Every row gives one point. The points of each table are mixes of a few directions, plus a little noise. Count the directions of each table, and those that both share. Where both have some left over, give the other angles between the two spaces (their principal angles), to ten degrees, smallest first.

First, 4 rows:
-0.06 -0.17 -0.19
-0.09 -0.27 -0.30
+0.30 +0.83 +0.93
-0.14 -0.39 -0.44
Second, 5 rows:
+0.27 -0.11 -0.37
-0.91 -0.52 +0.05
+0.26 +0.42 +0.39
+0.83 +0.38 -0.15
-0.42 -0.19 +0.09
Directions: first 1, second 2, shared 1

First (7 x 6):
+0.13 -0.38 +0.55 +0.36 +0.13 -0.32
+0.19 +0.11 -0.69 -0.95 -0.03 +0.11
-0.42 +0.09 +1.08 +0.97 +0.30 -0.37
-0.50 +0.98 -0.64 -0.51 -0.01 +0.40
+0.24 -0.28 -0.02 -0.14 +0.00 -0.09
+0.07 +0.04 -0.37 -0.24 -0.14 +0.19
+0.29 -0.55 +0.10 +0.50 -0.24 +0.07
Second:
-0.28 -0.05 +0.12 -0.18 -0.60 -0.25
-0.13 -0.03 +0.06 -0.09 -0.29 -0.12
-0.70 -0.13 +0.32 -0.43 -1.51 -0.64
+0.44 +0.08 -0.20 +0.27 +0.94 +0.40
-0.05 -0.01 +0.02 -0.03 -0.11 -0.04
+0.54 +0.10 -0.24 +0.33 +1.16 +0.49
+0.19 +0.04 -0.08 +0.12 +0.41 +0.17
Directions: first 3, second 1, shared 0; angles 90

First:
+0.00 +0.30 +1.03 +0.24 +0.81 +0.88 -0.64 +1.05 +0.01
+0.03 -0.14 -0.50 -0.11 -0.38 -0.40 +0.28 -0.53 +0.00
+0.06 -0.08 -0.22 -0.05 -0.17 -0.15 +0.09 -0.24 +0.01
+0.41 -0.12 -0.13 +0.03 -0.05 +0.28 -0.31 -0.26 +0.01
-0.33 -0.15 -0.74 -0.21 -0.62 -0.94 +0.77 -0.63 -0.03
+0.00 +0.29 +0.99 +0.22 +0.77 +0.84 -0.61 +1.01 +0.01
+0.41 -0.13 -0.15 +0.02 -0.07 +0.25 -0.28 -0.27 +0.02
-0.71 +0.07 -0.26 -0.14 -0.30 -0.89 +0.82 -0.03 -0.03
+0.15 -0.03 -0.04 +0.01 -0.01 +0.12 -0.11 -0.09 +0.01
Second:
+0.77 -0.20 -0.20 +0.04 -0.06 +0.55 -0.59 -0.47 +0.03
-0.23 +0.05 +0.06 +0.00 +0.01 -0.17 +0.17 +0.12 +0.00
+0.43 -0.12 -0.11 +0.03 -0.02 +0.32 -0.34 -0.25 +0.02
+0.22 -0.06 -0.06 +0.02 -0.02 +0.14 -0.15 -0.12 +0.02
-1.61 +0.44 +0.43 -0.09 +0.13 -1.14 +1.22 +0.98 -0.07
-0.34 +0.10 +0.09 -0.02 +0.02 -0.24 +0.27 +0.20 -0.01
+1.18 -0.34 -0.31 +0.06 -0.10 +0.84 -0.91 -0.71 +0.06
-0.44 +0.12 +0.12 -0.03 +0.02 -0.31 +0.34 +0.26 -0.02
Directions: first 2, second 1, shared 1

First:
+0.13 +0.47 -0.84 +0.16 -0.18 -0.24 +0.05 -0.34 +0.91 +0.24 -0.47 -0.29
+0.99 +0.77 -0.69 -1.29 +0.58 -0.33 +0.36 -0.07 +0.62 +0.54 +0.01 -0.37
-0.18 -0.40 +0.18 +1.05 -0.31 +0.08 -0.23 +0.35 -0.49 -0.52 -0.28 -0.23
+1.09 +0.22 -0.01 -0.26 +0.54 -0.10 +0.01 -0.51 +0.76 +0.56 +0.56 -1.03
-0.10 -0.20 +0.65 -0.74 +0.31 +0.18 +0.08 +0.04 -0.47 +0.10 +0.59 +0.46
-0.43 -0.08 +0.23 -0.42 -0.02 +0.09 +0.08 +0.19 -0.43 -0.10 +0.06 +0.65
-0.15 -0.16 +0.03 +0.56 -0.20 +0.03 -0.12 +0.04 -0.07 -0.19 -0.15 -0.10
-0.73 -0.08 +0.22 -0.43 -0.14 +0.13 +0.07 -0.04 -0.23 +0.00 +0.08 +0.89
-0.27 -0.53 +0.40 +1.24 -0.33 +0.17 -0.32 +0.00 -0.25 -0.36 +0.00 -0.30
-0.35 -0.01 -0.16 +0.14 -0.23 -0.02 +0.02 +0.34 -0.34 -0.30 -0.39 +0.34
Second, 11 rows:
+0.20 -0.38 +0.24 +0.55 +0.18 -0.18 +0.09 +0.08 -0.43 +0.07 +0.50 +0.24
+0.31 -0.01 +0.20 +0.15 +0.29 -0.13 -0.35 -0.11 -0.04 -0.17 +0.34 +0.15
+0.25 +0.02 -0.18 -0.14 +0.28 -0.33 +0.21 +0.39 -0.53 -0.03 +0.15 +0.61
+0.06 -0.22 +0.16 +0.55 +0.03 -0.09 -0.20 +0.14 -0.34 -0.27 +0.12 +0.16
-0.08 -0.17 -0.08 +0.54 -0.09 -0.14 +0.03 +0.16 -0.27 -0.12 -0.03 +0.23
-0.60 +0.62 -1.27 +0.61 -0.68 -0.24 +0.03 -1.16 +1.96 +0.66 -0.65 -0.01
+0.37 +0.25 -0.32 -0.53 +0.39 -0.38 +0.28 +0.02 -0.01 +0.32 +0.30 +0.56
-0.11 -0.19 +0.47 -0.51 -0.07 +0.43 +0.25 +0.16 -0.24 +0.10 +0.02 -0.57
+0.05 -0.07 +0.52 +0.12 +0.03 +0.27 -0.68 +0.13 -0.22 -0.69 -0.12 -0.32
-0.20 +0.01 +0.21 -1.60 -0.11 +0.58 +1.05 +0.11 +0.02 +0.86 -0.03 -0.80
-0.24 +0.15 +0.07 +0.27 -0.27 +0.22 -0.69 +0.08 +0.11 -0.74 -0.59 -0.25
Directions: first 4, second 5, shared 3; angles 80

First, 11 rows:
+0.47 +0.39 -0.08 -0.13 -0.05 +0.18 -0.10 -0.14 -0.88 +0.02 +0.57 +0.07 -0.66 -0.93 -0.47 -0.02 -0.64 +0.00
+0.44 +0.08 -0.20 -0.18 -0.02 -0.02 -0.37 -0.38 -0.87 +0.23 +0.05 +0.23 -0.37 -1.05 -0.29 -0.25 -0.65 +0.15
-0.44 -0.18 -0.02 +0.22 +0.03 -0.03 +0.23 +0.22 +0.73 -0.21 -0.13 -0.07 +0.28 +0.70 +0.25 +0.08 +0.60 -0.21
+0.40 +0.22 -0.29 -0.04 -0.04 +0.11 -0.23 -0.33 -0.90 +0.04 +0.39 +0.23 -0.66 -1.18 -0.44 -0.20 -0.60 -0.09
+0.42 -0.01 +0.05 -0.43 +0.01 -0.20 -0.44 -0.22 -0.65 +0.43 -0.28 +0.10 +0.08 -0.54 -0.05 -0.16 -0.58 +0.53
-0.27 -0.09 -0.98 -0.20 +0.09 -0.34 -0.52 +0.09 -0.42 -0.18 +0.14 +0.59 -0.54 -1.11 -0.20 -0.42 +0.23 -0.01
-0.34 +0.28 -0.13 +0.35 -0.02 +0.28 +0.48 +0.39 +0.38 -0.57 +0.73 -0.10 -0.45 +0.27 -0.19 +0.25 +0.48 -0.56
+0.12 +0.08 +0.93 +0.44 -0.09 +0.45 +0.71 -0.08 +0.65 -0.01 -0.02 -0.61 +0.46 +1.24 +0.18 +0.46 -0.02 -0.27
-0.50 -0.14 +0.20 -0.47 +0.11 -0.43 -0.03 +0.77 +0.89 +0.05 -0.45 -0.20 +0.81 +1.30 +0.55 +0.24 +0.74 +0.60
+0.17 -0.11 +0.69 +0.13 -0.05 +0.14 +0.26 -0.19 +0.36 +0.24 -0.40 -0.37 +0.58 +0.83 +0.26 +0.20 -0.15 +0.09
-0.46 -0.51 -0.18 +0.31 +0.03 -0.15 +0.01 -0.14 +0.71 -0.04 -0.62 +0.11 +0.48 +0.47 +0.39 -0.19 +0.58 -0.21
Second:
+0.00 -0.21 -0.54 -0.36 +0.06 -0.39 -0.60 -0.11 -0.45 +0.21 -0.33 +0.42 -0.07 -0.81 +0.00 -0.39 -0.10 +0.35
-0.65 -0.39 -0.70 +0.95 -0.02 +0.21 +0.29 -0.33 +0.61 -0.59 +0.08 +0.34 -0.35 -0.23 -0.02 -0.30 +0.77 -1.12
-0.34 -0.39 -0.74 -0.42 +0.12 -0.60 -0.67 +0.11 -0.06 +0.13 -0.54 +0.50 +0.15 -0.52 +0.21 -0.44 +0.34 +0.41
+0.19 +0.04 +0.50 -0.22 -0.01 -0.03 +0.04 +0.07 +0.08 +0.26 -0.23 -0.26 +0.41 +0.54 +0.17 +0.19 -0.19 +0.38
+0.44 +0.24 +1.15 -0.11 -0.07 +0.25 +0.42 +0.07 +0.24 +0.33 -0.12 -0.68 +0.61 +1.17 +0.19 +0.52 -0.42 +0.36
-0.17 +0.28 +0.21 +0.11 -0.01 +0.21 +0.42 +0.42 +0.38 -0.31 +0.48 -0.26 -0.10 +0.60 -0.04 +0.35 +0.29 -0.19
+0.17 -0.63 -0.46 -0.32 +0.05 -0.54 -0.89 -0.66 -0.54 +0.61 -1.08 +0.53 +0.38 -0.95 +0.22 -0.67 -0.36 +0.51
+0.30 +0.53 +0.63 -0.11 -0.05 +0.32 +0.42 +0.34 -0.06 -0.06 +0.60 -0.46 -0.12 +0.52 -0.18 +0.50 -0.28 +0.08
-0.09 +0.00 -0.66 +0.30 -0.01 +0.09 -0.09 -0.24 -0.38 -0.29 +0.37 +0.38 -0.69 -1.00 -0.33 -0.29 +0.02 -0.50
+0.14 +0.53 +0.60 +0.18 -0.07 +0.48 +0.66 +0.34 +0.19 -0.28 +0.77 -0.50 -0.22 +0.67 -0.20 +0.55 -0.07 -0.26
Directions: first 4, second 4, shared 4

First (9 x 24):
-0.25 -0.08 +0.16 +0.20 -0.87 -0.18 -0.49 -0.22 +0.41 +0.57 +0.00 +0.52 +0.23 +0.14 -0.07 +0.35 -0.17 -0.45 -0.27 -0.07 +0.40 +0.12 +0.09 -0.80
-0.14 +0.33 +0.11 -0.79 -0.82 +0.52 -0.93 -0.81 +0.37 +0.60 -0.56 +0.30 -0.06 +0.17 -0.47 -0.21 +0.49 -0.88 +0.01 +0.09 +0.06 +0.88 -0.40 -0.73
-0.52 -0.42 -0.09 -0.37 +0.29 +0.41 +0.24 +0.59 -0.73 -0.36 -0.25 -0.43 +0.54 +0.05 +0.28 -0.20 +0.01 +0.19 -0.22 +0.20 -0.01 -0.75 -0.09 +0.38
+0.79 +0.58 -0.06 +0.22 +0.49 -0.28 +0.07 -0.49 +0.34 -0.06 +0.34 +0.12 -0.62 -0.16 -0.26 -0.03 +0.13 +0.10 +0.47 -0.19 -0.45 +0.67 +0.01 +0.12
-0.49 -0.72 +0.08 -0.04 -0.53 +0.28 +0.41 +0.27 +0.42 -0.17 -0.10 -0.36 -0.51 -0.07 +0.28 -0.33 -0.16 +0.52 -0.03 +0.11 +0.53 -0.03 +0.13 +0.76
+0.96 +1.05 -0.22 +0.50 +1.37 -0.76 -0.14 -0.05 -0.85 -0.09 +0.45 +0.46 +0.86 -0.03 -0.29 +0.61 -0.01 -0.42 +0.07 -0.27 -0.97 -0.35 -0.04 -0.86
-0.34 -0.53 +0.05 +0.00 -0.32 +0.15 +0.35 +0.25 +0.29 -0.14 -0.03 -0.28 -0.38 -0.05 +0.25 -0.21 -0.14 +0.47 +0.01 +0.09 +0.39 -0.08 +0.11 +0.61
+0.38 +0.09 -0.15 +0.82 +1.10 -0.68 +0.64 +0.65 -0.63 -0.48 +0.56 -0.04 +0.44 -0.12 +0.25 +0.43 -0.43 +0.50 -0.06 -0.16 -0.38 -0.87 +0.30 +0.17
-0.43 -0.38 +0.11 -0.56 -0.70 +0.57 -0.13 -0.21 +0.45 +0.11 -0.42 -0.21 -0.45 +0.03 -0.02 -0.45 +0.23 -0.03 +0.04 +0.18 +0.38 +0.45 -0.16 +0.33
Second:
-0.13 +0.76 -0.29 +0.75 +0.52 -0.67 +0.60 +0.55 -0.26 -0.25 -0.13 -0.03 +0.15 -0.75 -0.23 +0.78 +0.52 +0.23 -0.01 +0.25 +0.38 -0.20 -0.10 +0.62
+0.29 -0.25 +0.02 -0.58 +0.44 +0.47 -0.11 -0.15 -0.36 -0.21 +0.10 -0.28 +0.00 +0.34 +0.14 -0.59 -0.08 +0.03 +0.18 -0.09 -0.57 -0.12 -0.06 +0.03
+0.18 -0.42 +0.22 -0.09 -0.12 +0.05 -0.24 +0.06 -0.54 +0.11 +0.60 -0.18 +0.17 +0.39 +0.57 -0.36 +0.01 -0.13 +0.08 -0.15 -0.07 -0.66 +0.37 -0.37
+0.24 -0.56 +0.21 +0.02 -0.23 +0.10 +0.12 -0.14 +0.33 -0.04 +0.50 -0.22 -0.66 +0.23 +0.38 -0.52 -0.26 +0.39 +0.25 -0.18 +0.00 +0.05 +0.33 +0.28
-1.20 +1.57 -0.44 +0.88 -0.51 -0.87 +0.24 +0.65 +0.00 +0.34 -1.23 +0.46 +0.71 -1.41 -0.91 +1.81 +1.35 -0.58 -0.52 +0.77 +1.44 +0.22 -0.59 +0.27
+0.50 +0.14 +0.12 -0.36 -0.03 +0.22 -0.38 -0.61 +0.18 +0.17 +0.22 +0.01 -0.41 +0.21 -0.07 -0.43 +0.18 -0.25 +0.35 -0.15 -0.34 +0.49 -0.02 -0.23
-0.08 -0.78 +0.16 -0.37 -0.24 +0.45 +0.02 -0.03 +0.14 -0.09 +0.13 -0.26 -0.26 +0.38 +0.34 -0.60 -0.41 +0.28 +0.01 -0.10 -0.07 -0.11 +0.15 +0.16
-0.12 -0.34 -0.03 -0.37 +0.16 +0.38 +0.02 +0.00 +0.08 -0.18 -0.31 -0.01 +0.16 +0.24 -0.07 -0.21 -0.49 +0.13 -0.17 -0.03 -0.32 +0.04 -0.16 -0.02
+0.33 -0.14 +0.06 +0.13 +0.01 -0.13 -0.24 -0.36 +0.42 +0.14 +0.11 +0.52 +0.15 +0.36 -0.17 +0.11 -0.84 -0.08 -0.16 -0.32 -0.47 +0.28 +0.06 -0.75
Directions: first 4, second 6, shared 4

First (10 x 32):
+0.05 +0.12 +0.02 -0.04 -0.06 -0.13 +0.00 -0.06 -0.11 +0.22 -0.21 +0.07 +0.02 +0.00 -0.12 +0.00 +0.10 -0.03 -0.18 +0.06 +0.19 +0.04 +0.02 -0.13 +0.00 -0.08 -0.22 +0.00 -0.18 -0.12 -0.09 -0.08
-0.29 -0.47 +0.06 +0.14 +0.11 -0.27 +0.01 -0.06 -0.21 -0.10 -0.33 +0.37 +0.36 -0.13 -0.30 +0.19 +0.05 -0.11 +0.64 -0.06 +0.01 +0.23 +0.16 +0.10 +0.04 +0.11 +0.64 -0.26 +0.61 -0.02 -0.11 -0.01
+0.65 +1.20 -0.02 -0.40 -0.43 -0.05 -0.03 -0.13 -0.05 +0.98 -0.25 -0.41 -0.53 +0.14 +0.07 -0.39 +0.30 +0.10 -1.78 +0.29 +0.72 -0.26 -0.20 -0.69 -0.07 -0.48 -1.85 +0.44 -1.69 -0.43 -0.15 -0.24
-0.05 +0.05 +0.20 -0.06 -0.20 -0.95 -0.05 -0.38 -0.75 +0.97 -1.38 +0.68 +0.49 -0.23 -0.88 +0.13 +0.53 -0.24 -0.27 +0.18 +0.97 +0.42 +0.30 -0.54 +0.06 -0.25 -0.34 -0.25 -0.23 -0.62 -0.56 -0.36
+0.03 +0.14 +0.09 -0.08 -0.13 -0.46 -0.02 -0.20 -0.38 +0.56 -0.70 +0.30 +0.21 -0.10 -0.43 +0.03 +0.29 -0.11 -0.30 +0.11 +0.54 +0.18 +0.14 -0.32 +0.03 -0.15 -0.32 -0.07 -0.26 -0.36 -0.30 -0.20
-0.33 -0.65 -0.07 +0.25 +0.30 +0.40 +0.04 +0.22 +0.32 -0.90 +0.68 -0.07 +0.08 +0.01 +0.31 +0.13 -0.37 +0.03 +1.06 -0.23 -0.76 -0.04 -0.02 +0.58 +0.01 +0.35 +1.11 -0.14 +0.99 +0.46 +0.31 +0.28
-0.13 -0.20 +0.07 +0.05 +0.00 -0.31 -0.02 -0.10 -0.24 +0.14 -0.42 +0.31 +0.27 -0.10 -0.30 +0.12 +0.11 -0.11 +0.23 +0.00 +0.21 +0.17 +0.14 -0.05 +0.03 +0.00 +0.22 -0.16 +0.24 -0.11 -0.15 -0.07
+0.28 +0.38 -0.18 -0.07 -0.01 +0.75 +0.04 +0.25 +0.58 -0.43 +1.03 -0.70 -0.58 +0.24 +0.73 -0.24 -0.31 +0.23 -0.44 -0.04 -0.52 -0.45 -0.32 +0.18 -0.07 +0.02 -0.39 +0.36 -0.43 +0.34 +0.40 +0.20
-0.34 -0.57 +0.04 +0.19 +0.18 -0.10 +0.01 +0.02 -0.07 -0.34 -0.07 +0.29 +0.32 -0.10 -0.15 +0.20 -0.09 -0.08 +0.82 -0.12 -0.22 +0.17 +0.14 +0.27 +0.04 +0.21 +0.84 -0.25 +0.78 +0.13 +0.00 +0.06
+0.10 +0.01 -0.24 +0.07 +0.21 +1.13 +0.06 +0.42 +0.90 -1.11 +1.63 -0.85 -0.63 +0.28 +1.04 -0.17 -0.62 +0.28 +0.22 -0.21 -1.12 -0.52 -0.36 +0.60 -0.07 +0.27 +0.30 +0.33 +0.17 +0.71 +0.65 +0.40
Second, 10 rows:
-0.07 -0.93 +1.43 +1.00 +0.66 -0.69 +0.12 -0.89 +0.17 -0.80 -0.07 -0.21 +0.90 +0.41 +0.73 +0.64 -0.12 -0.05 +0.34 +0.07 -0.70 +0.78 +0.50 +0.14 -0.16 -0.70 +1.64 -0.78 +0.19 -0.35 +0.30 -0.18
+0.17 -0.58 -0.73 +0.44 +0.10 +0.73 -0.08 +0.21 +0.12 -0.36 +0.19 -1.08 -0.38 +0.32 +1.22 +0.00 -0.24 +0.34 -1.08 -0.36 -1.19 +0.15 -1.00 +0.00 -1.37 +0.74 +0.56 -0.61 -0.20 +0.39 +0.92 +0.12
+0.06 +0.75 -1.15 -0.81 -0.52 +0.55 -0.09 +0.73 -0.13 +0.64 +0.06 +0.17 -0.72 -0.33 -0.60 -0.51 +0.10 +0.03 -0.26 -0.05 +0.56 -0.62 -0.40 -0.11 +0.14 +0.55 -1.32 +0.63 -0.15 +0.27 -0.24 +0.15
-0.03 -0.30 +0.51 +0.33 +0.22 -0.25 +0.04 -0.31 +0.06 -0.26 -0.03 -0.04 +0.32 +0.14 +0.22 +0.22 -0.03 -0.02 +0.14 +0.03 -0.21 +0.26 +0.20 +0.04 -0.02 -0.26 +0.55 -0.25 +0.07 -0.12 +0.08 -0.07
-0.06 +0.68 -0.28 -0.65 -0.34 -0.04 -0.01 +0.30 -0.13 +0.52 -0.06 +0.60 -0.22 -0.33 -0.89 -0.28 +0.16 -0.14 +0.36 +0.14 +0.87 -0.41 +0.25 -0.07 +0.71 -0.04 -0.99 +0.63 +0.01 -0.03 -0.57 +0.03
-0.09 -0.18 +0.87 +0.26 +0.24 -0.56 +0.08 -0.46 +0.02 -0.21 -0.10 +0.31 +0.52 +0.05 -0.13 +0.27 +0.04 -0.14 +0.54 +0.16 +0.15 +0.28 +0.58 +0.06 +0.43 -0.56 +0.48 -0.10 +0.15 -0.29 -0.21 -0.13
+0.11 +0.09 -0.87 -0.19 -0.20 +0.59 -0.08 +0.43 -0.01 +0.14 +0.11 -0.40 -0.50 -0.02 +0.26 -0.24 -0.06 +0.16 -0.60 -0.18 -0.27 -0.23 -0.63 -0.05 -0.55 +0.59 -0.37 +0.03 -0.16 +0.30 +0.30 +0.13
-0.08 +0.50 +0.05 -0.45 -0.21 -0.22 +0.01 +0.10 -0.10 +0.36 -0.08 +0.60 -0.01 -0.25 -0.79 -0.14 +0.14 -0.16 +0.48 +0.17 +0.76 -0.25 +0.40 -0.04 +0.74 -0.21 -0.65 +0.48 +0.06 -0.13 -0.53 -0.02
+0.06 -0.29 -0.15 +0.25 +0.10 +0.22 -0.02 +0.00 +0.06 -0.20 +0.06 -0.42 -0.07 +0.15 +0.51 +0.05 -0.09 +0.12 -0.37 -0.13 -0.50 +0.11 -0.33 +0.02 -0.52 +0.21 +0.35 -0.29 -0.06 +0.12 +0.36 +0.03
-0.08 +0.26 +0.32 -0.19 -0.05 -0.32 +0.04 -0.09 -0.05 +0.17 -0.09 +0.47 +0.16 -0.14 -0.53 +0.00 +0.11 -0.15 +0.47 +0.16 +0.53 -0.07 +0.44 +0.00 +0.60 -0.32 -0.25 +0.26 +0.08 -0.18 -0.40 -0.05
Directions: first 2, second 2, shared 0; angles 50, 60
